Every row gives one point. Each copy is the shape, with its points in the same order, turned, moved and blurred by noise. Say if it was mirrored as well.

Shape, 6 rows:
[[-51  24]
 [-37 -25]
 [ 67 -42]
 [-68  12]
 [ 25  45]
 [ 56  -9]]
Copy 1 (6 x 2):
[[ 67 -32]
 [  5 -49]
 [-66  12]
 [ 77 -42]
 [ 30  41]
 [-42  25]]
Copy 1 is: mirrored
Copy 2 (6 x 2):
[[-40  38]
 [  2  52]
 [ 70 -33]
 [-39  66]
 [-25 -31]
 [ 33 -36]]
Copy 2 is: mirrored

Shape, 9 rows:
[[-27  39 -53]
 [ 47 -10  43]
 [ 29 -37 -23]
 [ 63 -28  51]
 [-28   9  54]
 [-33 -19 -30]
 [-60 -31 -47]
 [ 32  62 -34]
 [ 64 -75  -7]]
Copy 1 (9 x 3):
[[ 20  96 -20]
 [  7 -39  18]
 [-49  13  -8]
 [-19 -58  19]
 [ 30  15  64]
 [-28  64  28]
 [-36  95  39]
 [ 40  28 -52]
 [-86 -27   1]]
Copy 1 is: only turned
Copy 2, 9 rows:
[[ 43  68  -8]
 [-56  -8  20]
 [-31  23 -51]
 [-76 -17  10]
 [  9 -32  29]
 [ 31  17 -39]
 [ 57  15 -67]
 [ -9  96  27]
 [-70  -2 -64]]
Copy 2 is: mirrored

Shape:
[[-11  -6 -33  44  45   3]
 [ 22  -1  -3  -1  25   3]
 [ 30 -14 -56   8 -27 -22]
 [-26 -22 -18 -11 121  -2]
 [ 35 -26  29  88  26 -14]
 [-37 -68 -27 -25 -11  20]
 [-22  17 -45 -18   0  20]
 [ 21  -1  -3 -21  -4 -61]
 [  4  34   4  35  13  10]
 [-24  41  -5 -18  12   9]
 [-32 -41 -17 -35  56 -44]
 [-30  15  24  10 -10  40]]
Copy 1:
[[ -30   12  -36   58  -22   38]
 [   5   21  -24   26   15    7]
 [ -42   29  -18    5  -29  -46]
 [   7   26 -105   27    1   89]
 [ -50  -29  -19   80   40    0]
 [  26  -27  -58    2  -62  -21]
 [  22   35   -7    1  -53   11]
 [ -28   14  -22  -34   26  -11]
 [ -10   12   19   42    6   22]
 [  23   21   12   -7  -10   37]
 [   0   -8  -85  -35  -14   41]
 [  38  -22   25   24  -13   18]]
Copy 1 is: only turned
Copy 2 (12 x 6):
[[ 50 -10   9  15  42  24]
 [ 10   5   3 -20  34  -5]
 [ 55  22 -47 -10   0 -28]
 [ 24 -83  32  -3  88  22]
 [ 30  40  66  40  14 -19]
 [ 41 -51  -3 -45 -35  19]
 [ 23  -7 -51 -28  24  35]
 [ -6  -8 -28   4  13 -57]
 [  0  33   3  10  28  30]
 [-19  -2 -31 -17  35  31]
 [ 13 -86 -15   0  29 -14]
 [-15  16   1 -20  -7  57]]
Copy 2 is: only turned
Copy 3:
[[ 14 -13  18  24 -18 -70]
 [  2  10  23   1  -4 -17]
 [ 32  -4   2  22 -64  11]
 [-18 -67  24 -19  24 -94]
 [ 54  58  31   3 -11 -76]
 [ 36 -31 -48  -3  27  -3]
 [-13 -28  -5  43 -16   2]
 [-13  12  -1 -43 -39  -6]
 [-19  34  25  33  -8 -38]
 [-47   6  -7  34  11 -19]
 [-12 -44 -16 -59  -7 -50]
 [ -8  38 -18  46  37 -18]]
Copy 3 is: mirrored
Copy 4 (12 x 6):
[[  17  -20  -45   -4   35  -25]
 [  24   -3  -39   -4  -25   -7]
 [  63  -28    6   20  -25  -45]
 [  10   41 -101  -53   27  -40]
 [  -2   -5  -54   79   22    0]
 [ -17  -23  -16  -24  -40  -90]
 [  24  -32   -3  -48  -18  -21]
 [  44   43    7   12  -34  -20]
 [  12  -18  -21    2   11   26]
 [  10   -3   -8  -47  -14   16]
 [  14   55  -33  -35   -5  -73]
 [ -38  -29   -8  -22  -19   13]]
Copy 4 is: mirrored

Shape (14 x 8):
[[ -15  -54  -20   45   17  -36    3  -71]
 [ -45  -25   39  -11   43  -41   12  -43]
 [ -59  -57  -19  -25  -75  -27  -49   35]
 [ -37  -19   36  -18   -4   25   14   39]
 [ -52   29    0    2    3   65   -4   41]
 [ -43   24  -18  -22   42   22    0   -9]
 [ -43  -15  -56   36  -18  -59 -121   45]
 [ -31  -10   23  114  -22  -12  -81   43]
 [ -51  -34   45  -19   40  -59   12   18]
 [ -50  -11  -29  -27  -42  -63   13   19]
 [ -30   17   34   76   31  -36  -46  -68]
 [  92  -53  -37   34   39  -44  -29   53]
 [  90   13   16  -23  -54   69   -1   26]
 [  52  -13   30    4   36   11    5  -77]]
Copy 1:
[[  14  -28  -68   42   44  -80   16   -7]
 [  25    5    2   38   45  -76  -42    7]
 [ -48  -32  -12  -75   -9  -30   -2  -61]
 [  15  -33   58   -9    8   -3  -12    7]
 [   0  -22   63   32  -37   22   18  -10]
 [   0   19   16   60  -16    1  -20    0]
 [ -21  -10  -40  -43 -109  -82   26  -40]
 [  44  -51   28  -12  -66  -96   73  -38]
 [   5    7   24  -12   24  -74  -46   34]
 [ -38   29  -10  -45   24  -36   10  -15]
 [  71    9  -13   67   -9 -112   23  -44]
 [  63  -32  -79  -38  -47  -34   28   85]
 [ 102  -30   -6  -27   -5   93   30   -6]
 [ 104  -12  -46   62   41  -18  -26    3]]
Copy 1 is: only turned
Copy 2 (14 x 8):
[[  24   41  -73   16   29  -19  -27  -25]
 [ -19   28   10   44   20  -11  -29  -43]
 [ -35   16   -6   -9  -25  -50  -78   94]
 [ -70   -9   14   29  -15  -14    9   34]
 [ -84   17   14  -24   -7  -31   59   41]
 [ -40   15   18  -32    2  -38   26  -26]
 [  22   36    8  -36   65 -109  -41  100]
 [ -21   60  -27   31   92  -48   26  113]
 [ -23    8   34   74    5  -45  -29  -12]
 [  10   30   19    9  -54  -45  -37   42]
 [  12   82  -10   18   95    0    4   -5]
 [  69  -83  -40   23   50  -65   25   49]
 [ -20  -76  -12  -34   -9   65   53   82]
 [  13  -23  -33    2   47   51   15  -41]]
Copy 2 is: only turned
Copy 3 (14 x 8):
[[  -5   67  -31  -56  -11  -20   39  -51]
 [ -28   39   46  -13  -20  -10   68  -42]
 [ -47  -67  -31   -3  -25   20  -26  -76]
 [ -37   -9   47   14   -7    9  -20    5]
 [ -33    3   28   16   33   68  -26   28]
 [ -10   12   20    0   28   46   49   12]
 [ -32   -5  -92   65   25   36   -1 -106]
 [ -47   79  -36   56    8   32  -70  -83]
 [ -59   11   42   27  -29  -28   53  -32]
 [ -36  -35  -31    7  -62   26   33  -25]
 [  -2  115    9    4   -1   36   33  -86]
 [  40   32  -74   66    7  -85   -7   -7]
 [  96  -14   26   15  -13   10  -80   30]
 [  73   70   40  -31    2  -21   32  -19]]
Copy 3 is: mirrored

Shape:
[[-44  -1 -69 -64  28  -2  52  17  14 -19 -22]
 [ 12  36  -3   0  59   1  49  -3  -7  35  61]
 [ -1  70   4 -23  18  32  -7 -59 -30  20 -13]
 [  6  23 -35  34  -3  36  19  -6  21  27  71]
 [-20  26 -11 -99   1  19  81  35 -10 -68 -63]
 [-36   0 -18  32  38   7  15 -41  20  13  30]
 [-23 103  58  71   7  31 -89 -38  -7 -15  23]
 [ 36 -28   8 -42  41 -48  58 -17 -19  -4  60]
 [ 24  75  33  35 -27 -50 -18 -33 -33  29 -10]
 [ 38 -11   6  66  12   2  51 -44 -48  15  56]
 [ 35 -19  16  72  54  -2  94 -17  21  32  -5]
 [ 22 -49  39 -60  -1 -10  36  -1 -15  59  33]
 [  6   7 -77 -57  55  36  17  56  17 -41 -82]
 [  8  22   6 -31  15 -12  50  10  17  21   0]
 [-30  18   3  39  36   6  21  13 -44  38  33]]
Copy 1:
[[ -32  -42  -30   23   10  -88   33   29   45   50   59]
 [  50  -43   -2  -59   20  -27   45   46   28   30  -11]
 [  21  -34  -34  -25   28  -67    1  -13    0  -48  -17]
 [  10  -33   25  -69  -14  -24   -9   70   31   -3   11]
 [ -79   -7  -13   43   49 -110   84  -12   57   14   31]
 [  39  -44   13  -26  -10  -19  -25   13   29   22   37]
 [   7  -32   37  -69   51   20  -54  -41  -79  -56  -24]
 [  56  -12   11   25  -26  -36   87   57   26   39  -11]
 [  39   51  -24  -13   46   -5  -20   20  -40  -32  -18]
 [  61   25   21  -61  -39   14   29   26   38   -9  -10]
 [  66    2    7  -27   23   33   29   25  108   25   27]
 [  29  -15    3   33  -24  -50   26   57   57   44  -74]
 [ -93  -64  -75   33   26  -37   53   12   58   15   58]
 [   9  -15   -4    4   42  -45   24   44   47   23  -10]
 [  22   -7  -10  -65   -1  -12    2    3   16   49  -19]]
Copy 1 is: only turned
Copy 2 (15 x 11):
[[ -6   3 -19  29   8 -24  40  32  40 109  34]
 [ 55  -4 -31  79  27 -37 -38 -10   5  23  40]
 [ 54  39 -42  -7  59 -21 -27 -24  69  12  12]
 [ 40 -15 -83  57   4   4  -6 -25  -2  -2   5]
 [ -1  19  45   2 -20 -62  54  51  94  80   8]
 [ -3 -22 -73  39  39   0 -22  20  11   6  54]
 [ -9  89 -82   5  30   8 -96 -13  35 -83 -23]
 [ 59 -72   7  45   1 -32 -62  23  30  51  49]
 [ 68  44 -31 -40  32 -12 -85  22 -20 -11  -9]
 [ 53 -43 -41  13   8 -36 -35 -24 -26 -43  62]
 [ 14 -61 -13  52  63 -69   0  26 -34 -27  32]
 [ 79 -53  47  37  31  43 -20 -11  17  34  13]
 [-72  18   7   7  19 -59  38  -8  39 108 -19]
 [ 33 -10   1  38  28 -26   4  36  20  40   1]
 [ 27  36 -26  35  12 -15 -36 -16 -31   0  62]]
Copy 2 is: mirrored
Copy 3 (15 x 11):
[[-33  56 -22  27 -59  38  34 -14  -4  34   2]
 [ -3 -11  48  -4 -67  -6 -37  -4  34  12  61]
 [-29  35  64 -48 -22  19 -29  22  48 -27 -25]
 [ -5 -20   7  34 -60 -26 -25   9  71 -41  31]
 [ -1  83   8 -12 -42  64  95  46 -26  42 -10]
 [-42 -22  29  36 -27 -15 -30 -12  16 -25   2]
 [-33 -71  76 -16  40  10 -53  76 100 -37 -49]
 [-10 -21  30 -33 -43   8  27 -41 -12   7  94]
 [-50 -21  33 -93  16 -49 -18  50  56  -8  -1]
 [-22 -25  35 -14 -22 -38 -35  25   2 -67  91]
 [ 15  15  43  31  -8 -85 -33   6 -36  -8  65]
 [ 42 -17   9 -66 -65  -4  11 -44 -22 -25  30]
 [ 17 102 -42  40  10  64  19   6  15  48 -12]
 [ 10  19  25 -23 -45 -14  20   2  15  25  14]
 [-13 -34   8  -8 -48  -3 -65  30   4  -1  22]]
Copy 3 is: only turned
Copy 4:
[[-19  -8 -33 -35  55 -46 -16 -51 -70  -7  20]
 [-12  41  64  -1  90 -42   6 -49  25 -31  11]
 [ 42   8  -3  -3  54  -7 -33 -74  61 -11 -10]
 [-12  58  78  26  20 -24  22 -61  -6   1  22]
 [ 26 -67 -70 -66  63 -57  37 -32 -43 -33   2]
 [-51  17  36  37  48   1 -17 -53  -6 -14  -9]
 [ 35  -3  64  36 -25  71 -42 -36  92 -62  -3]
 [-40   9  44 -44 121 -35  28   2  14  23   4]
 [ 50  48  21   1  36  46 -16  19  59 -10 -40]
 [-15  20  75  63  90 -14  45 -32  33  20 -32]
 [-59  39  17  81  77 -74  23   4  24 -23 -33]
 [-25  18  63 -63  62 -75  13 -20  22  46 -46]
 [ 25 -61 -55  -6  36 -91 -44 -21 -53 -22  57]
 [-13  25   3 -34  56 -56   6 -14   3 -21  -6]
 [  9   9  77  20  67 -34 -14 -38  -5 -47 -44]]
Copy 4 is: mirrored

Shape, 17 rows:
[[ 57  32  31   9 -70  11 -23 -57  49  24  28  65]
 [ 60 -27  34   7 -59  40  -8  18  19  -7  84 -12]
 [ 27  13   8 -16 -39 -82  64 -53 -43  12  -2 -44]
 [-33  24 -14   9 -71  41  16 -19  51 -26 -31   3]
 [-46  39 -38 -24  53 -59 -42  31  17  14 -25  24]
 [-11   0 -41 -28 -22 -68  -2 -21 -50 -70 -16 -54]
 [-51  41  31  44  48 -68  54   4  36  -9 -25   5]
 [-37  39 -45 -59 -67  23  29   0 -58 -58  27  15]
 [-23 -20  72  21  56 -32  12  21   2 -70 -16 -21]
 [ -7 -44 -25  25 -19 -31 -54   1 -33   5   8  13]
 [-40  -5  23  30 -30   8  19 -12 -31 -48 -16  26]
 [  6  31 -13 -38 -18  16  23 -50 -28  39   8   9]
 [ 35  29  56  76  22 -24  35 -45  19  -4  52 -37]
 [-53  39  48 -37 -32   6  52 -75  23 -41  62  44]
 [ 53  61 -11   6  54 -36 -44  40 -40 -25  39  50]
 [ 38 -67 -50  56 -59 -43  33  49 -34   3  21 -21]
 [ 74 -69   4   5  11  27  16 -13  55 -52  60 -14]]
Copy 1:
[[-27  -2 -32 -45   9  52 -85 -76  50 -18  11  -3]
 [ 39   0 -47 -63 -65  51 -13 -47  14 -59  63   0]
 [-65   7 -24  34  -9 -35  -9 -20 -31  16 104 -24]
 [  3 -26 -31  45  25  90  -8 -26   3 -24  12  19]
 [-22 -46   2 -25  18  -2  33  68  24  67 -35 -20]
 [-48  27 -55  41 -11 -12  30  68 -38 -16  42  -5]
 [-19 -78  62  28  35 -18  21  12 -15  -7   7 -55]
 [ 32   7 -99  43  36  28  -9  62  42 -24  78   4]
 [  9 -53  43 -18  -6 -35  24  40 -46 -72  15   4]
 [ 20  -4 -69 -32 -26  -7 -16  12 -42  19 -17 -15]
 [ 39 -38 -33  35  24   0 -37  16 -25 -45  12   1]
 [  5  17 -16  -1  25  15 -34 -12  24  43  72  21]
 [ -1  15  67 -11 -39   3 -28 -42 -16 -43  53 -60]
 [  5  -9 -10 -22 107  38 -34  -4  26 -62  83 -38]
 [  5   0  -6 -45 -48 -51 -24  58  85  -3 -13 -32]
 [ 34 -14 -90  26 -82 -27  33 -53 -31   4  26 -38]
 [ 25  43 -13 -59 -38  13  53 -64   0 -79  28  18]]
Copy 1 is: only turned
Copy 2, 17 rows:
[[  27  -82  -26  -54   60   11   20  -48  -30   24   49   57]
 [ -12  -34  -62  -46   26    2   28  -33   -9  -88   44   26]
 [  -9  -62   50  -72   -8   64  -10   51  -51  -27  -39   35]
 [  60   25  -14  -19   55   -3   45   -7  -20    5  -42   37]
 [  18  -18    2   24  -83    4   -5   44   49   79  -12   63]
 [ -15  -46    8  -45  -34   25   -7   44   13  -19 -121   22]
 [ -23   11   50   38  -15   79   25   46    3   34   -2  112]
 [  36   26  -63  -68  -30   49  -37  -15  -18    7  -81    4]
 [ -41   -2   48   65   -2   72   -3   -7   50  -44  -33   71]
 [  -9  -75  -23   16  -54   -1   34  -20   -6   -5  -41    6]
 [  17    4   -6   22    5   63    2  -44  -35    0  -51   26]
 [  16  -25   26  -76   -9   27   -3    2  -23   32   16  -17]
 [ -96  -33   39  -25   36   52   60    9  -21  -20   13   67]
 [  35   10    2  -92   32  107   24  -54   16   17  -19   59]
 [ -81  -65  -53    3  -34   26  -50    4   37   48   20   47]
 [ -16  -65  -58   18  -38   33   34   66  -67  -88  -34   10]
 [ -17  -55  -33    5   56   31   51    4   70  -81   33    7]]
Copy 2 is: only turned

Shape (15 x 12):
[[ 16  -1 -20  38 -19  63   2  43  -1  51 -14  11]
 [ 25  16  15 -47 -60  -8 -60 -38  48  50 -32  33]
 [-40  44  33  29 -10  66  20 -50  22  -4  -6 -49]
 [ 59  44  -9 -61   2  45 -33 -27  -8   3  22  -9]
 [ 55  24 -32  -6 -12 -18 -57 -11 -41 -40   0  24]
 [ 33  33   1 -58   7 -31 -35  -2  40  15  29 -66]
 [ 62 -17 -30   9   9 -17  40 -16   7 -40 -20 -33]
 [-45  -2 -56 -42   4 -30   8 -19 -30  55 -24   8]
 [ 26   4 -25  29  27  35  23  -5   1  24 -19   4]
 [ 11 -30  23  46  14 -28  14  49  17 -48  24 -21]
 [-39   2  21  -1  21  34  26  42 -19 -10 -38 -54]
 [-33 -20 -58 -36  30  77  23  58   4 -36   1  44]
 [ 23  16  38  31 -23  -8  40  20 -28 -40  27 -10]
 [ -4 -57  -9 -38 -21  69 -35  39  43 -14  26 -63]
 [ 41 -14  47  43  17  22  13 -12 -18  12  -7  11]]
Copy 1, 15 rows:
[[-15  29  34 -15 -10  -2  -4 -26  25  89  15  19]
 [-46   5 -14  56  91 -57 -26 -47   6   9  57 -21]
 [-32  62  24  17 -19  38 -91 -50 -63  35  12   8]
 [-53  51  20   7  21  -3  25 -86  -8 -34  15 -24]
 [-88   5 -46  -8  14   7  50 -28   1 -14  -2 -40]
 [-10  51 -25  10 -23 -33  -4 -34 -28 -50  85 -19]
 [-59 -10 -16 -57 -44 -34 -27 -26  -5 -24   4  43]
 [ 45 -54 -24   8  27  43  18 -42   1 -10  24  21]
 [-50   9  46  -7 -16  14 -13 -19  14  16   0  40]
 [-23  39 -21 -61 -46 -19 -33  43 -22   9 -11  -8]
 [ 30  34  -4 -19 -54  40 -73 -22  29  23   6  -4]
 [ 25  69 -10 -23  10  21  15 -23  39  19 -93  43]
 [-29  12   5 -57 -46 -23 -34 -11 -54  16 -18 -51]
 [  4 121 -29 -57  22 -12 -32 -50  15  23  41  29]
 [-67  10  57 -41  -6   9 -43   9   1  24  10 -13]]
Copy 1 is: mirrored
Copy 2:
[[-43 -18  30  20  61  38 -31  -2 -38   0 -10  -4]
 [ 44  -8  94  58  46  15  -7  60  47 -16  12   8]
 [ -3 -41 -30  -9   3  52 -18  18   6  -4  92   7]
 [-50 -11  50  79 -44  28  -7  52  17  12  12  31]
 [-18  10  26  73 -19 -41  24  19 -15 -24 -13  55]
 [-10  20  42  44 -31 -19 -38  98  10  32  34 -12]
 [-10 -39 -31  57 -34 -34 -31  17 -27 -15 -22 -13]
 [ 37  31 -15  14  15  40   1  15  18  54 -59  20]
 [-24 -34  -2  18   0  32 -45   1 -29 -13 -12  13]
 [-26  -5   0 -34 -18 -76 -14   4 -57  -1  17 -31]
 [-18  33 -25  17 -10  27 -22 -35 -25  24  45 -47]
 [-30 -26  36  24 -27  54  46 -51 -80  57 -32 -23]
 [-44 -21  -6   4 -22 -59 -18 -25   8   7  25  21]
 [-66 -17  29  32   2  13  46  51 -22  17  27 -91]
 [-30 -19  10 -15   3   4 -39 -15  -8 -64   1   7]]
Copy 2 is: only turned
Copy 3, 15 rows:
[[-30 -26  44 -10  23   7 -54  31   6  61  12  31]
 [-72 -91 -49  25 -15  38   3 -28  36  23 -26   2]
 [-43  14   6   2  50 -25  64  35  25  55  30 -30]
 [-29 -70  11   7 -49 -21  -9 -11  26  39  32 -72]
 [-11 -62  11 -59 -65 -41 -21 -29  48  -9  -5  -7]
 [ 17 -89 -24  21  27  -1  -1 -10  50  -2   4 -81]
 [ -6  -3 -18 -10  23 -73 -61 -11  18  -4 -18 -40]
 [-30 -39 -14 -57  17  56 -25   1 -47 -31  -5 -31]
 [-39 -31  15 -23  23 -38 -40  34  -8  34  10  -7]
 [ 76 -17  14  -1  31 -67 -16   6  19   9 -31  21]
 [ 34   2  17 -40  65 -14   8 -13 -22  65   8 -20]
 [ 37   9 -19 -20 -41   3 -39  17 -54  47  73  14]
 [ 32  11  40  -5  -8 -43   7  15  30  27 -52 -12]
 [ 39 -22  -6  58  39   3 -24 -34  18  35  77   5]
 [-26 -34  46   3  15 -69  -3  16 -15  34 -31  10]]
Copy 3 is: only turned
